Each row is a point. The points of each table are mixes of a few directions, plus a little noise. Count the directions of each table, and those that both share. Where both have some left over, give the other angles between the two spaces (their principal angles), to ten degrees, smallest first.

First (7 x 3):
[[-23  37  37]
 [ 11 -17 -17]
 [ 34 -57 -58]
 [  3  -5  -4]
 [-25  42  42]
 [ 25 -42 -41]
 [-25  41  42]]
Second (4 x 3):
[[ 33  28   3]
 [-57 -15  20]
 [-35 -45 -13]
 [ 60  31  -9]]
Directions: first 1, second 2, shared 1

First (7 x 6):
[[  2  15  17   5  -8  -2]
 [ -8 -49 -60 -14  26   6]
 [  7  42  51  12 -23  -6]
 [  4  26  31   7 -14  -4]
 [ -3 -19 -22  -5  10   3]
 [  2  11  13   2  -5  -1]
 [ -4 -26 -31  -7  14   2]]
Second (6 x 6):
[[-29  -3  21 -27 -49  22]
 [ -9  20  32  26  12  21]
 [ 15 -12 -37  -6  21 -19]
 [ 16 -27  -8  11   4 -12]
 [-13   1 -22   0  28  16]
 [ 20  22  14  -3 -16 -26]]
Directions: first 1, second 4, shared 1

First (8 x 9):
[[-11  27  -5   8  -9   6 -12  19  -2]
 [  6 -16   3  -4   5  -4   7 -11   1]
 [-11  29  -5   8  -9   7 -13  19  -2]
 [  4 -10   2  -3   3  -2   4  -6   1]
 [ -5  13  -2   4  -4   3  -5   8  -1]
 [  6 -15   3  -5   5  -3   7 -10   2]
 [-12  31  -5   9 -10   7 -14  21  -2]
 [ 24 -60  11 -17  20 -14  26 -40   4]]
Second (7 x 9):
[[ -9 -11   8  -6   3 -11   8   2   6]
 [-17 -18   7  -8   6 -12  11  -3  11]
 [ 16  25  -2  -1  12  -5  39 -13   3]
 [ 25  27  -1  15 -22  17 -43  30 -27]
 [  8  -2  -1   5  -8   7 -21   7  -9]
 [ -2 -21  -3  -4   6   1   3 -17   5]
 [-21   0  -8   0   3   3   3  -7  11]]
Directions: first 1, second 4, shared 1

First (9 x 12):
[[ -1   7   6   4  15 -16  -7  31  21 -15   0   9]
 [ 11   9 -21  -5  -2  11  12  -2  -3 -10  -2  15]
 [ 14  -9  -5  -2  16  18  -4 -33  -4  33  17  22]
 [-19  -9  11  -8 -18 -27  39 -25  -4  10 -28  14]
 [  8  10 -15   8 -10  19 -18  23 -10 -28   8 -30]
 [  8  -2  -5  22   5  -8 -11  15   1 -14   5 -12]
 [  1   6  17 -28  30 -30  -1 -12  35  35  10   7]
 [-10 -15  23   5  -9   2 -22 -19 -14  22   9 -46]
 [-12   3 -11   6 -27  32  11  22 -22 -33 -19  22]]
Second (10 x 12):
[[ -5  -2   2  -6  -8  -4  -2 -11  -1  -9   2   1]
 [-22   4  23 -15  -5  10  -4  23   2  10 -13  -7]
 [ -8   9  21   3  17  26   2  60   9  39 -19 -11]
 [ 50   5 -35  47  43  10  12  28   5  30   7   2]
 [ 20  -4 -23  12   3 -12   3 -27  -4 -14  14   7]
 [-29  -5  15 -30 -33 -15  -7 -38  -5 -31   2   2]
 [ 10  -5 -15   4  -5 -13   0 -31  -4 -18  12   6]
 [ -3   4   8   1   6   9   0  23   3  15  -7  -4]
 [ -7  -7  -5 -14 -23 -20  -4 -48  -6 -33   9   6]
 [ -3   3   8   0   5   8   1  19   2  13  -6  -4]]
Directions: first 6, second 2, shared 1; angles 60

First (8 x 18):
[[ -3 -21  16  -5  18  30  -6 -30  -1  -7  56 -60   8  -3 -12 -19 -32 -16]
 [  8  -8  -8  -1  25   7   8  -4 -20  10  -2 -15  -1   2  -1  -7  11   5]
 [  4  13 -12   3  -7 -18   6  20  -3   7 -38  37  -5   3   8  12  23  12]
 [ -9  11   7   2 -29 -12  -8   8  23 -10  -4  24   1  -2   2  10  -8  -3]
 [  1  14  -8   3 -14 -19   3  19   3   3 -34  38  -5   2   7  13  18   9]
 [ -8   3  10   0 -19  -1  -9  -2  18 -10  12   3   3  -3  -1   3 -16  -7]
 [ 12 -11 -12  -1  35   9  12  -5 -29  15  -4 -20  -2   3  -1  -9  16   7]
 [ -5  -1   8  -1  -8   4  -6  -5  10  -7  14  -7   3  -2  -2  -2 -13  -6]]
Second (11 x 18):
[[  3  -5   9   0   4  13   6 -25  -1  -6  28 -27   6  -4  -2  -9  -9  -5]
 [  9   0  -7   2  14   0  13  -5 -17   8  -9  -3   0   1   3  -2  17   8]
 [  4  -2   0   0   5   5   6 -10  -5   0   7 -10   3  -1   0  -4   2   0]
 [ 15 -10  11   2  22  26  27 -53 -21  -4  44 -56  12  -6   0 -19   2  -1]
 [ 11   0  -8   2  16   2  16  -8 -19   8  -9  -4   0   1   4  -3  19   9]
 [-16   0  13  -3 -25  -1 -24   9  29 -13  16   4   2  -2  -6   3 -31 -14]
 [-18   5   2  -2 -26 -15 -29  33  28  -6 -15  32  -5   2  -3  13 -18  -8]
 [-10   4   0  -1 -15 -10 -17  23  16  -2 -13  22  -4   2  -2   8  -9  -4]
 [  6   5 -15   2   9 -12   6  19 -13  12 -34  23  -6   4   5   7  24  11]
 [-19   2  11  -3 -28  -6 -30  19  33 -12   7  16   0   0  -6   8 -30 -14]
 [ 16   1 -16   3  25  -2  23  -3 -30  15 -24   3  -3   2   7  -2  33  16]]
Directions: first 2, second 2, shared 1; angles 30

First (8 x 32):
[[ -3  15  15 -24  -9   0  14 -23 -31  -5 -14  22  25   7   1 -35 -30  -5
   -1  43   2  27 -16  31  -4  -1 -20  17  10   9  -5  10]
 [ -2  13   3  11   0 -14  -7  15  29   9  12  -7 -25   5   9  24  10   8
   18 -13   3  -6   5 -13   0  -7   9 -13  -8  -7  -9   5]
 [ -3 -41  16  14   9  -6  -9  18  -3  -9  -6 -53  -4   1 -20   3  26  -7
  -28 -44 -21 -14  -7 -35  -2  11  22  19   0   1   8 -23]
 [  7  28 -34  13   1   7  -6   6  39  15  22  34 -23  -9  21  35   6  13
   30   0  20 -17  24   4   7 -11  -3 -40 -11 -12  -3  14]
 [  2 -27   1 -11   3  14   6 -14 -36 -14 -17  -5  30  -7 -16 -29  -8 -11
  -28   6  -8   6  -8   8   0  11  -5  21  10   9  13 -11]
 [  3   6 -14   4   1   5  -2   0  11   4   7  13  -6  -5   6  10   3   4
    8   0   7  -6   9   3   3  -2  -1 -13  -3  -4   1   4]
 [ -2  -2   7  -3   0  -3   1  -1  -7  -3  -3  -4   4   2  -3  -6  -2  -2
   -3   2  -3   4  -5   1  -1   1  -1   6   1   2  -1  -1]
 [ -2   6   8  -3  -3  -5   1  -1  -1   1  -1   0   0   4   2  -4  -4   1
    3   6   1   6  -4   3  -2  -2  -2   3   0   2  -4   2]]
Second (8 x 32):
[[  4 -13 -42  -6  14  21  24 -16 -12 -14 -18  34 -12 -37 -15 -28  14   0
   14  30   0   2   3   0  -8  -8 -20  16  38  15  19  14]
 [ -7 -25 -15 -25   8  17  -7 -38 -12 -19  -6  51  16 -48   7   2  10  -5
   10  -2 -11 -10   3   6  -6  11 -13   6  13  13  -6 -13]
 [  4   9  10   7  -5  -5   4   4   1   3  -2  -3   1   6  -1   1  -5  -5
   -3   9   0   4  -3   2   4  -4  -4  -1  -1  -5  -4   3]
 [  1   8  10  -1  -5  -4  -2   0  -1   4   1  -2   6   9   3   1  -9  -2
   -3   3   2   3  -2   6   2   0   0  -3  -6  -3  -4   0]
 [  6  17   9   5  -8  -3  12  -2  -5   1  -7   9   5   5  -4  -8 -11 -10
   -2  30   3  11  -5  11   4  -8 -16   1   7  -5  -4   9]
 [  4   7   9   6  -4  -4   6  -1   2  -1  -5   7   3  -3  -3   2  -2 -10
   -3  14  -2   3  -3   1   3  -5  -9  -1   5  -5  -6   2]
 [ -8   0   2  -7   0  -4 -18  15   2  13  18 -35  -1  35  10   3  -9  22
   -2 -34  10  -1   5  -1  -2   9  29  -6 -29   2   5  -2]
 [ -3  -4  19  20  -1 -18 -20  36  24  13  18 -60 -18  34   1  27  12   9
  -10 -49  -2 -13   4 -27   4   4  34 -10 -27 -10  -1 -10]]
Directions: first 3, second 4, shared 1; angles 50, 90

First (8 x 32):
[[  5   5 -26   1  17 -14 -26 -23 -24 -30   7   8  24   6 -16  -5 -19 -17
   24  20  18 -10 -24  -4   5   4  -6 -14   4  -7  -6  -3]
 [-10   2   3   3  -3  -6   4  -3  -5   3   7   1  -3   3   4   2   7   6
    5  10   2  -6   2   5  -1   6   2  -4   3   2   7  11]
 [-18 -11 -25   3  -9 -21   4 -39   5  32  19   4  12 -23 -26   4 -16 -31
    1  32   9   8  32  31   7   9  10  13 -18   3  -4  35]
 [ -1  25 -16  -4   0  -6 -24 -13 -20 -33  -1  -6   1  17  -5 -13  -4   5
   21  15   4  -5 -37 -32 -10  -5 -20   3   2   4  -1 -38]
 [-15  -4  34  10  -5  -1  16  38 -14  11   5   9 -15  17  34  17  27  21
   10  -2   5  -3 -14  25  -9   8   8 -33  29   1  16  33]
 [ 19 -24  39  -5  -8  36  30  60  40  39 -26  -4 -21 -10  22  13  11   2
  -37 -58 -22  30  23  15  -5 -18  11   6   1  -1  -8   2]
 [ 17 -13  -4  -3  13   7   9 -23  23  -4  -2  -2  11 -22 -17  -8  -7   4
  -28 -15 -10 -17  45 -12  24   7  12  19 -23  -8  -1   1]
 [  3  19  -2  -6  -4   6 -13   4  -5 -19  -9 -10  -9  13   3 -10   2  10
    6  -3  -6   3 -25 -30 -11 -11 -17  10   0   6  -3 -39]]
Second (9 x 32):
[[ -9  13  11   9   4 -16 -12  -3 -43 -25   3   2   1  28  14  18  13  19
   23  31  12 -14 -38 -19   1   8 -19 -14  25  -2  15  -9]
 [  7  -6   9   9  -7  14   3  19   8  17 -14   5   0 -32   7  15   9 -15
  -16   5  -3  22   7  22 -12 -20  14  -5  15  10  -7  29]
 [  2 -23  12  16   6  13  25  31  24   8   3   2  -3 -23   6   2  28  -2
  -31  10  -1  -5  27  18  14 -17  30   8   3   7   2  28]
 [-31  21 -15  -4 -15 -17   7 -31   5  -1  26  -9 -15  11  -7 -27  10  20
   12  19  -3 -23  13 -10  -3  18  -2  16 -21   9  14  -7]
 [ 16  -7  -3   3  10   7  -1   0   3 -17  -9 -12   4   3  -9   4   4  -1
  -20  14  -3  -2  -2 -39  20 -19 -12  38  -9   0  -7 -44]
 [ -7  29   9  -6  -4 -10 -11 -23 -24 -23   2  -4  -8  23  11  -5   3  38
   20  -4  -6 -22 -16 -30  -8  23 -20 -10   5  -2  18 -20]
 [ 15 -15  11  -5  25   3   9  11   5 -22   3   2   6  26   4  -8  -3  21
   -4 -35   0 -29   5 -13  25  18   2 -11  -7 -20   5 -15]
 [  3   3 -21 -21 -22  10 -11 -11  30  51 -12   8   3 -38 -16 -11 -44 -44
    6 -45  -8  48  20  54 -38   0  10 -19 -14   4 -25  35]
 [  4 -14 -12  -1   4  -5  -9   6  -6  12  -2   6  14   2 -10  11 -20 -35
    9   6  14  23 -16  18   0  -9  -4  -5   4  -5 -16   3]]
Directions: first 5, second 6, shared 3; angles 30, 60

First (11 x 32):
[[-10   2 -28   2 -14   8 -11  -8 -17  15  12 -24  -3 -19  -4  -3  19 -18
   -2  15 -10   3  -2 -15  16  13   0  -7   4  11  -5 -13]
 [-11   3 -33   2 -17  10 -13 -10 -20  18  14 -28  -4 -23  -4  -2  23 -20
   -3  18 -12   3  -2 -17  18  15   0  -9   5  12  -6 -15]
 [ 21  -4  60  -4  30 -17  23  17  37 -33 -25  53   8  41   8   5 -41  37
    6 -33  21  -5   3  32 -33 -27   1  15 -10 -23  10  27]
 [ -5   1 -16   1  -8   4  -6  -5 -10   8   7 -14  -2 -11  -2  -2  11 -10
   -2   9  -6   1  -1  -8   9   7   0  -3   2   6  -2  -7]
 [  5  -1  17  -1   8  -4   7   5  10  -9  -7  15   2  12   3   1 -12  11
    1  -9   6  -1   1   9  -9  -8   0   4  -3  -6   2   8]
 [  9  -2  26  -1  13  -7  10   7  16 -14 -11  22   3  18   3   2 -17  16
    2 -14   9  -2   1  14 -14 -11   1   6  -4 -10   4  12]
 [  3  -1   8   0   4  -2   3   2   5  -4  -3   7   1   5   1   1  -6   5
    0  -4   3   0   0   4  -5  -4   0   2  -2  -3   1   3]
 [ -4   1 -12   0  -5   3  -5  -3  -8   6   5 -11  -1  -7  -1   0   8  -8
   -1   6  -4   2  -1  -7   7   5   0  -3   1   5  -2  -5]
 [-15   3 -43   3 -22  12 -17 -13 -27  23  18 -37  -5 -30  -5  -3  30 -27
   -3  24 -15   4  -2 -22  25  20  -1 -11   7  16  -8 -19]
 [  0   1  -2   0  -1   0  -1   0  -1   1   1  -2  -1  -2   0   0   1  -1
    0   1   0   0   0  -1   1   1   0   0   1   0  -1  -1]
 [  8  -1  23  -2  12  -7   9   7  14 -13 -10  21   3  16   2   2 -16  14
    2 -13   9  -2   2  13 -14 -11   0   6  -3  -9   4  10]]
Second (11 x 32):
[[  4   8  32 -20  -4 -14  -4   9   6 -12 -18  34   0  19   0  25 -13  12
  -13  10  12  -6  -8  -5 -26 -25  16   5   8   6   3   5]
 [ -4  -3 -15   9  -9   6   0  -5  -5   5   3 -13  -4  -8  -1  -1   8  -5
    2   1  -4   4   0  -6   4   4  -5  -5   4   7  -5  -1]
 [  6   7  31 -20  -3 -14  -5   8   9 -13 -14  35   1  17   0  25 -15  12
  -13   9  15  -6  -9  -6 -25 -25  16   3   6   4   1   4]
 [ 29 -19 -21   6  18   0  -3  -7  35 -17  42  15   9 -23   0  -3 -14  -4
    9 -18  35  -9  -2  -8   5   3  -9 -21 -15 -19 -27  -8]
 [ 20 -12 -10   1   9  -3  -3  -4  24 -14  25  16   5 -13   0   5 -11  -1
    3  -9  26  -7  -4  -9  -3  -3  -3 -14  -6 -10 -19  -4]
 [ -5   3  -3   6  25   8  10   4  -9  14   4 -23   9   1   2 -37   3  -4
   13 -13 -20   3  15  31  30  27  -7  14 -17 -20  20  -4]
 [  0   7  24 -14   0  -9  -2   7   2  -6 -14  20   1  14   0  14  -9   8
   -8   6   4  -3  -4   1 -15 -14  11   6   3   2   6   4]
 [-10   5  -2   6  19   8  11   4 -15  16  -2 -26   6   3   2 -35   7  -4
   11  -9 -26   5  15  31  29  26  -6  16 -14 -15  23  -2]
 [ -7  -3 -19  12 -16   6  -1  -7  -8   6   1 -18  -7  -9  -1   2  12  -6
    2   3  -6   5  -2 -12   2   4  -7  -7   8  12  -7   0]
 [-16   4  -6   5 -30   3  -3  -4 -18   8 -18 -13 -13   2  -2  16  16  -2
   -7  15 -13   7  -5 -17 -11  -8   1  -2  20  25  -2   5]
 [-16   3 -12  11 -11   9   3  -3 -20  15 -10 -27  -6  -1   0  -9  16  -6
    3   4 -22   8   4   2  10  11  -5   4   5   9   8   1]]
Directions: first 1, second 3, shared 0; angles 30

First (8 x 32):
[[  4   4   6  -6   4  -3  -1 -10   4   1  -6   4   8  -1   2  -4   9   4
  -10  -1 -13  -7   2   3   4   3  -6   2  -3  -5   4  11]
 [ -4   2   4   5   2  -2   3   8   9 -12   4   0   1   1   3  -4   4 -10
    8 -12  -3   7 -12  -5  -4  -3  -4  -5   1  -1  11  13]
 [ -7  -8 -11  10  -8   6   1  18  -7   1  11  -8 -16   3  -4   9 -17  -6
   18   3  25  13  -4  -6  -8  -7  11  -5   5  10  -8 -21]
 [ -2   0   1   3   1   0   1   5   3  -4   3  -2  -1   0   2  -1   0  -5
    5  -4   0   4  -5  -3  -2  -1  -1  -2   0   1   5   3]
 [-19  -7  -6  27  -7   6   7  46  10 -29  29 -13 -22   6   3   3 -16 -35
   49 -22  29  39 -33 -21 -18 -17   6 -21  10  12  14  -3]
 [-12  -3  -2  17  -3   3   5  28   8 -19  17  -8 -12   3   3   1  -9 -23
   30 -15  17  24 -22 -14 -12 -10   4 -13   7   7  10   0]
 [ 17   9  12 -23  10  -7  -5 -38  -1  16 -25  14  24  -6   2  -9  22  25
  -42  10 -35 -31  22  14  15  14 -12  15 -10 -15  -1  18]
 [ 24   3  -1 -32   1  -3 -12 -56 -26  48 -34  12  17  -7 -10   4   8  51
  -60  40 -20 -47  50  29  22  21   2  29 -12  -9 -33 -19]]
Second (8 x 32):
[[ -3  -8  10  23  11  14   2  11  27 -12  -9  10   3   3   2 -13  18 -18
    7 -18  16  -7  -1   0  -1 -20  -5 -22  -2   6  14  19]
 [ -3   4   4   5   2 -11   4   8   6 -11   7  -7   2   2   5  -5   1  -6
    9 -15 -11   9 -14 -10  -1   1  -1   3   5   1   9  15]
 [ -5   7  -7 -17 -11   8   0  11 -12 -12  16   1  -8  -4   2  13 -14 -14
   14  10   2  25 -15  -2 -13   4  -9  -7  -3 -11   7 -14]
 [ 14   9  -3 -20  -2 -38  -3 -35 -25  30  -6 -18  11  -1  -2   2  -7  47
  -32  10 -42 -20  16   1  20  31  16  49   7   1 -26   0]
 [ -6 -18  -6  37   2  -5   2  17   8   9   2 -16 -13   9  -6  -5  -7   2
   16 -15  29  -5   5  -9   4 -13  27   3  13  28 -15  -6]
 [  8  -5  13  -3  12  36  -5 -15  20   1 -29  35  14  -5  -2  -9  31 -11
  -21  10  15 -26  23  23   1 -18 -23 -31 -19 -12  12   8]
 [  3   3   2   9   5 -40   4 -10  -1  11   1 -23   7   6   2 -10  -1  26
   -8 -19 -31 -10  -2 -13  15  16  19  35  14  13 -11  20]
 [ -7   8 -13 -35 -20  37  -4  14 -23 -16  17  18 -16 -10   0  28 -20 -27
   16  36  23  35 -11  11 -26  -1 -24 -29 -15 -26  10 -41]]
Directions: first 2, second 4, shared 2

First (8 x 32):
[[ 23  41 -20   8  24  18   1  25  12  -1 -26  40  38 -29 -41 -12 -13  45
  -35   9  -6  22  15  30  39  17  14  17 -41 -26  -6  12]
 [-13   7  -6   2  -1   6  -3   2   4   5   3  -5  -4  -1   1   1  10  -9
    8  -3  10 -14  -4   2  -7  -9  -7  -1   5  -3  10  -2]
 [-26  40   3  -2  14  -5  -8  20  20  -3 -14  -4   2 -14 -30 -25  -5   8
   13 -18  -2 -27   9 -13  33 -16   1  18  28 -20  -3 -21]
 [-41  24 -19   7  -2  18 -12   7  13  18   8 -14 -11  -4   2   2  31 -27
   24  -9  29 -42 -11   9 -18 -26 -22   0  14 -10  27  -7]
 [ 22 -13   2  -1   0  -2   6  -4  -8  -5  -1  10   8   1   2   5 -10  12
  -15   9  -9  22   2   5   1  14   9  -3 -18   5  -8   9]
 [  5 -49  10  -4 -22  -8   5 -27 -20   2  24 -20 -23  25  43  23  10 -30
   10   7   4   6 -13  -9 -43   2  -8 -21   4  28   5   7]
 [ 28 -39  27 -10  -7 -26  11 -16 -16 -17   3  -5  -5  16  14   3 -25   7
   -6   3 -26  29   5 -24   2  16  15  -6   7  20 -24   0]
 [  2 -11   2   0  -5  -1   1  -6  -4   0   4  -3  -4   4   8   5   1  -5
    1   3   1   3  -3  -1  -9   1  -1  -4   0   6   0   2]]
Second (10 x 32):
[[  8 -20  29 -20  -5  -6   3 -16 -10  -3  28  -1   7  -9  26   6 -10  30
   -5   4 -25   0  -8 -32  -9  29  -4   1  -8   1 -14  -5]
 [ 15  15  -4 -19  -4  -1   7 -20  -5  -2  37  -5   9   6  27  -3   9  -7
   10  -3   1 -10  17 -19 -13 -19 -14  -3  -3  14  -9 -22]
 [  0  -2   8 -11 -18   0   1 -16   4   2  15 -13  -8   4  25  10  10 -26
   27   4   2  -8  -4 -10 -19 -20  -1 -13   1  26  -2 -38]
 [ -7  -1  -4  11   2   1  -3  10   3   1 -20   1  -6   0 -16   0  -1  -5
   -3   1   6   4  -5  15   6   0   6   0   2  -4   6   9]
 [-17   2 -12  24  -2   4  -7  18  13   4 -38  -2 -15   3 -27   2   2 -25
    6   2  17   5  -9  30   8 -14  12  -4   8   0  14   2]
 [-14 -31  23  11  -1  -2  -7  13   1   0 -27   4  -9 -12 -15   7 -17  24
  -12   7 -15  12 -27   4   9  40  16   2  -1 -12   1  20]
 [ 24  55 -54  -5  24   3  11  -1  -9  -3  26  11  25  15  -6 -25  17  -7
  -15 -17  24 -10  50   7  10 -42 -25  13   0 -12   0  16]
 [-19   1 -14  28  -1   5  -8  23  13   4 -48  -1 -17   4 -35   1   2 -25
    4   2  21   5 -10  37  12 -13  15  -3   9  -4  16  10]
 [ 24   6   0 -21  25  -6   9  -8 -24  -7  40  17  32  -7   9 -14 -11  60
  -38  -9 -23   2  23 -31  11  34 -20  22 -12 -29 -19  37]
 [-15 -26  28   1 -22   1  -5  -5  10   3 -12 -13 -20  -4  12  18  -3 -18
   23  11  -5   1 -29  -2 -14   6  14 -15   3  20   3 -28]]
Directions: first 3, second 3, shared 0; angles 40, 50, 90

First (9 x 32):
[[  2 -10  -2  -2   2   2  -9  -8   1  -1   2  -1  -3   1   0   4   3   4
    4  -4  -1   4  -3  -3  -7  -2  -5  -2   8   4  -8   1]
 [  7 -32  -8  -4  10   4 -27 -25  -1  -1   9  -1 -11   4   1  13  12  14
   14 -11   0  11  -7  -8 -25  -7 -16  -5  26  13 -26   5]
 [ -1   4   2   2  -2  -1   5   5   0   1  -1   1   2   0   1  -3  -2  -3
   -2   2  -1  -2   1   2   4   1   2   1  -5  -2   5  -1]
 [ -3  17   5   2  -6  -4  16  14   0   0  -5   1   7  -2   0  -7  -7  -9
   -7   7   0  -7   5   3  14   3  10   2 -15  -7  15  -3]
 [-12  60  14   7 -20  -9  51  50   1   1 -17   2  21  -9   0 -27 -22 -28
  -25  22   0 -22  14  14  47  10  30   9 -51 -27  51  -8]
 [  2 -10  -3  -2   3   1  -8  -8   0   0   2   0  -4   1  -1   4   4   4
    4  -3   0   4  -2  -2  -8  -2  -5  -1   8   5  -7   2]
 [ -6  24   5   4  -9  -2  21  20   0   0  -7   0   9  -3  -1 -10 -10 -10
   -9   8   0  -8   7   6  19   5  13   4 -20 -11  20  -4]
 [  0  -1  -1  -1   0   1   0  -1   0   0   0   0  -1  -1   0   0   0   0
    0   0   1   0   0   0  -1   0  -1   1   0  -1  -1   1]
 [ 12 -56 -13  -7  20   8 -47 -47   0  -1  15  -2 -20   7   0  24  21  26
   23 -20   0  20 -14 -13 -44 -11 -28  -9  47  25 -48   9]]
Second (10 x 32):
[[ -7  11   1   2  -1   2   5  14   1   5  -1   3   8  -1   0  -3  -8  -2
    0  -1   3  -9   6   3   9  -2   4   0 -11  -4  10  -1]
 [ 12 -22  -3  -5   1  -4 -10 -26  -3  -7   2  -6 -15   4  -1   7  16   4
    0   1  -6  16 -11  -6 -15   3  -7   1  22   7 -19   1]
 [ 15 -28  -5  -5   1  -5 -13 -34  -3  -9   4  -7 -19   5  -2   9  20   6
    0   2  -8  21 -15  -8 -20   4  -9   0  29   9 -25   1]
 [-26  46   7  10  -2  10  22  56   6  15  -6  11  32  -8   2 -16 -34  -9
    0  -4  13 -35  25  14  34  -6  15  -1 -47 -14  42  -2]
 [-13  23   3   5   0   5  11  28   3   8  -3   5  16  -4   1  -7 -17  -4
    0  -2   7 -18  12   6  16  -2   7   0 -23  -7  21  -1]
 [ 16 -28  -4  -5   1  -6 -13 -35  -4  -9   4  -7 -19   5  -1   9  21   6
    0   3  -8  22 -14  -8 -20   3  -9   1  29   9 -26   1]
 [-26  46   7   9  -2  10  22  56   6  15  -6  10  32  -8   2 -15 -33  -9
    1  -5  12 -35  25  13  33  -5  15  -1 -47 -15  42  -2]
 [  5  -9  -2  -2   1  -2  -5 -12  -2  -2   1  -2  -7   1   0   3   7   3
    0   1  -2   7  -5  -2  -7   1  -3   0   9   3  -8   1]
 [ 11 -20  -3  -4   1  -5 -10 -26  -2  -7   3  -4 -14   4  -1   7  15   4
    0   1  -6  16 -12  -5 -16   2  -6   1  21   7 -19   1]
 [ 10 -19  -4  -4   1  -4  -9 -24  -3  -7   3  -4 -13   4  -1   6  14   3
    0   2  -6  15 -11  -5 -14   1  -6   0  20   6 -17   0]]
Directions: first 1, second 1, shared 0; angles 30
